Each row is a point. The last column is the point's height on a tilted bowl or saddle (a function of degree 2), plus a little noise. Count its main directions that bend up, bend down and stay straight.

Points (10 x 3):
+0.91 -0.11 +0.26

+0.18 -0.43 -0.14

-0.35 -0.09 -0.57

-0.76 -0.64 +0.28

-0.39 -0.06 -0.58

-0.20 -0.53 -0.09

-0.02 -0.21 -0.42

+0.73 +0.12 -0.08

-0.28 +0.42 -0.85

+0.36 -0.18 -0.28
Directions: 2 up, 0 down, 0 straight

Points, 10 rows:
-0.34 -0.66 -0.81

+0.27 +0.29 -0.15

+0.17 -0.55 -0.55

+0.69 +0.68 -0.53

+0.43 +0.43 -0.26

+0.53 +0.54 -0.32

+0.16 +0.53 -0.26

+0.25 -0.16 -0.22

-0.42 +0.24 -0.40

-0.35 +0.05 -0.34
Directions: 0 up, 2 down, 0 straight

Points (9 x 3):
-0.30 -0.01 +0.01

-0.36 +0.10 +0.09

-0.53 +0.05 +0.10

-0.30 -0.40 -0.01

+0.17 -0.52 -0.02

+0.36 -1.28 +1.21

+0.15 -0.20 -0.18

+0.29 -0.17 -0.20

+0.23 +0.49 +0.31
Directions: 1 up, 0 down, 1 straight

Points (17 x 4):
+0.25 +0.48 -0.08 +0.13

-0.22 -0.41 -0.18 -0.37

+0.60 +0.25 +0.15 +0.30

-0.52 -0.22 -0.38 -0.78

-0.40 +0.06 -0.25 -0.48

+0.20 -0.19 -0.33 -0.20

+0.88 +0.07 -0.28 -0.13

-0.27 -0.23 +0.00 -0.24

-0.04 -0.48 +0.60 +0.11

+0.16 +0.97 +0.31 +0.39

-0.37 -0.56 +0.03 -0.36

+0.74 -0.88 -0.77 -0.92

-0.27 +0.19 -0.60 -0.73

-0.16 +0.63 +0.72 +0.17

+0.19 -0.05 +0.78 +0.30

+0.10 -0.08 -0.26 -0.16

+0.43 +0.28 +0.16 +0.31
Directions: 0 up, 2 down, 1 straight

Points:
+0.52 -0.66 +0.40 -0.37

-0.28 -0.33 +0.18 -0.28

+0.00 +0.02 -0.01 -0.23

+0.07 -0.56 -0.16 -0.08

+0.71 -0.59 -0.55 -0.03

+0.31 -0.33 +0.44 -0.34

+0.52 -0.34 +0.23 -0.31

-0.26 -0.58 -0.41 -0.25

-0.29 +0.44 -0.29 -0.45

+0.07 -0.09 +0.24 -0.26

-0.70 +0.05 -0.06 -0.50

-0.07 -0.41 +0.19 -0.22

+0.11 -0.43 +0.88 -0.63

+0.00 -0.32 -0.90 -0.25

-0.03 +0.02 -0.12 -0.21

-0.56 +0.07 -0.12 -0.43

+0.30 +0.76 +1.14 -1.14
Directions: 0 up, 2 down, 1 straight

Points:
+0.42 -0.38 +0.11 +0.01

-0.41 -0.27 -0.55 -0.31

+0.15 +0.44 -0.03 -0.03

-0.15 -0.28 +0.18 -0.05

-0.36 +0.36 +0.05 -0.27

+0.57 +0.70 +0.18 -0.35

-0.14 +0.79 -0.13 -0.46

-0.41 +0.33 -0.58 -0.43

-0.21 -0.33 +0.30 -0.23

+0.09 -0.43 -0.36 +0.04

-1.00 +0.25 -0.06 -1.15

+0.41 +0.73 -0.37 -0.35

-0.06 +0.07 +0.29 -0.04

+0.82 -0.99 -0.10 -0.75

-0.12 -0.53 -0.23 -0.06

-0.74 -0.16 -0.31 -0.57

-0.16 -0.08 -0.69 -0.15
Directions: 0 up, 3 down, 0 straight

Points, 23 rows:
-0.97 +0.21 +0.25 -0.11 -0.54

-1.21 +0.40 -0.24 +0.17 -0.62

+0.97 +0.75 +0.16 +0.17 -0.65

+0.05 +0.39 -0.22 +0.50 -0.05

-0.23 +0.69 +0.34 +0.57 -0.01

+0.28 -0.21 -0.70 -0.67 -0.49

+0.54 -0.56 +0.05 -0.29 -0.83

-0.43 -0.07 +0.17 +0.39 -0.15

-0.12 +0.02 -0.29 -0.43 -0.25

-0.37 -0.08 -0.21 -0.57 -0.39

+0.24 +0.22 +0.12 +0.05 -0.17

+0.13 -0.11 -0.20 +0.00 -0.25

-0.42 +0.23 +0.04 +0.36 -0.07

+0.35 +0.02 +0.77 -0.01 -0.62

+0.29 -0.02 -0.21 +0.06 -0.25

+1.21 +0.05 -0.52 -0.75 -0.99

-0.05 +0.36 -0.18 -0.14 -0.10

-0.12 +0.82 -0.32 +0.10 -0.10

-0.09 +0.65 +0.57 -0.39 -0.44

+0.20 -0.02 -0.67 +0.32 -0.37

+0.00 +0.32 +0.12 +0.84 +0.03

-0.24 -0.02 +0.05 +0.55 -0.07

-0.07 +0.24 -0.82 -0.30 -0.28
Directions: 0 up, 3 down, 1 straight

Points:
+0.88 +0.32 -0.49 +0.35 -0.07

+0.11 -0.95 -0.02 +0.46 -0.82

+0.01 -0.21 -0.38 +1.01 -0.90

+0.45 -0.35 +0.00 +0.28 +0.14

-0.13 -0.28 +0.21 -0.25 -0.16

-0.26 -0.14 +0.48 +0.46 -0.08

-0.03 +0.60 +0.26 +1.02 -0.64

-0.82 -0.56 -0.61 +0.18 -1.07

-0.66 +0.02 +0.27 -0.10 +0.43

+0.80 -0.22 -0.27 -0.15 +0.00

-0.19 +0.30 -0.34 +0.04 +0.07

-0.18 +0.02 -0.63 -0.52 -0.29

-0.38 +0.03 -0.48 -0.19 +0.00

-0.12 +0.37 -0.08 +0.02 +0.14

-0.49 +0.46 -0.77 -0.38 +0.18

-0.02 -0.21 -0.52 -0.34 -0.43

+0.15 -0.21 +0.27 +0.21 +0.07

+0.60 +0.25 -0.11 +0.95 -0.01

-0.14 +0.23 -0.08 +0.71 -0.24

+0.05 +0.28 +0.61 -0.37 -0.30

+0.63 +0.02 -0.77 +0.05 -0.44

-0.40 +0.61 +0.11 -0.42 +0.44

+0.07 -0.42 -0.48 +0.27 -0.54

-0.30 +0.65 +0.14 -0.04 +0.28

-0.79 -0.24 +0.00 +0.46 -0.26
Directions: 1 up, 3 down, 0 straight

Points:
+0.70 +0.22 +0.37 -0.08 +0.31 -0.33 -0.02

-1.04 -0.13 +0.37 -0.21 -0.61 -0.29 -0.51

+0.26 +0.09 +0.17 +0.82 +0.99 -0.49 +0.41

+0.13 +0.18 +0.02 +0.76 +0.03 -0.30 +0.20

-0.72 +0.28 -0.43 -0.37 -0.06 -0.33 -0.92

-0.74 -0.67 +0.02 -0.53 +0.23 -0.30 -0.70

-0.10 -0.22 -0.45 -0.87 +0.32 +0.20 -0.30

-0.12 -0.34 +0.06 +0.15 -0.34 -0.02 -0.17

-0.06 -0.40 -0.22 -0.25 -0.49 -0.14 -0.46

+0.41 -0.08 -0.04 -0.40 -0.06 -0.50 -0.25

+0.14 +0.31 +0.20 -0.40 -0.10 +0.03 -0.25

+0.30 -0.22 -0.43 -0.26 -0.27 +0.01 -0.37

-0.30 -0.40 +0.44 +0.12 -0.20 +0.37 -0.11

-0.01 +0.36 -0.43 +0.14 -0.24 +0.08 -0.32

+0.71 +1.13 +0.18 +0.42 +0.02 -0.41 -0.43

+0.30 +0.38 -0.93 -0.62 -0.22 +0.55 -0.12

-0.16 -0.36 -0.28 +0.02 -0.02 +0.37 -0.41

-0.24 +0.26 +0.90 +0.36 -0.11 +0.21 +0.18

-0.75 -0.62 -0.15 +0.22 +0.42 +0.53 -0.83

+0.43 +0.42 +0.18 -0.46 -0.45 +0.06 -0.36

+0.55 -0.63 +0.22 +0.66 +0.09 +0.59 -0.40

-0.63 -0.93 -0.33 -0.04 +0.01 +0.33 -0.85

+0.89 -0.80 -0.05 +0.87 +0.46 +0.19 -0.29

+0.56 +0.33 -0.07 -0.71 -0.54 -0.51 -0.66

+0.41 +1.33 -0.50 +0.30 -0.10 -0.35 -0.46

+0.44 +0.52 -0.52 -0.53 +0.55 -0.90 -0.62

+0.05 -0.91 -0.46 +0.56 -0.47 +0.64 -0.75

-0.34 +0.17 -0.01 +0.56 -0.33 +0.42 -0.20

-0.65 -0.22 -0.27 -1.15 +0.21 +0.16 -0.73

-0.50 +0.04 +0.98 -0.30 -0.75 +0.09 +0.22

+0.12 +0.04 +0.00 +0.74 -0.16 -0.01 +0.05

+0.05 +0.23 -0.25 +0.40 +0.03 +0.33 -0.22

+0.11 -0.07 -0.04 +0.07 +0.42 +0.46 -0.29

-0.41 +0.19 +0.42 +0.57 -0.48 -0.31 +0.28

-0.29 -0.23 +0.53 +0.10 +0.30 -0.43 +0.21

+0.16 -0.45 -1.08 +0.42 -0.13 +0.72 -0.50

-0.43 -0.13 +0.12 -0.54 +0.58 -0.21 -0.43

-0.75 +0.23 +0.33 +0.38 +0.60 -0.79 +0.00

-0.09 -0.06 -0.12 +0.62 +0.14 -0.19 +0.04

+0.12 +0.01 -0.24 +0.00 -0.60 -0.25 -0.45

+0.24 +0.26 +0.22 +0.25 +0.20 +0.40 -0.24

+0.24 -0.10 -0.04 -0.33 +0.32 -0.19 -0.14

-0.20 -0.05 -0.13 -0.21 -0.12 +0.09 -0.36

+0.04 -0.15 +0.19 -0.48 -0.46 -0.26 -0.22
Directions: 2 up, 3 down, 1 straight
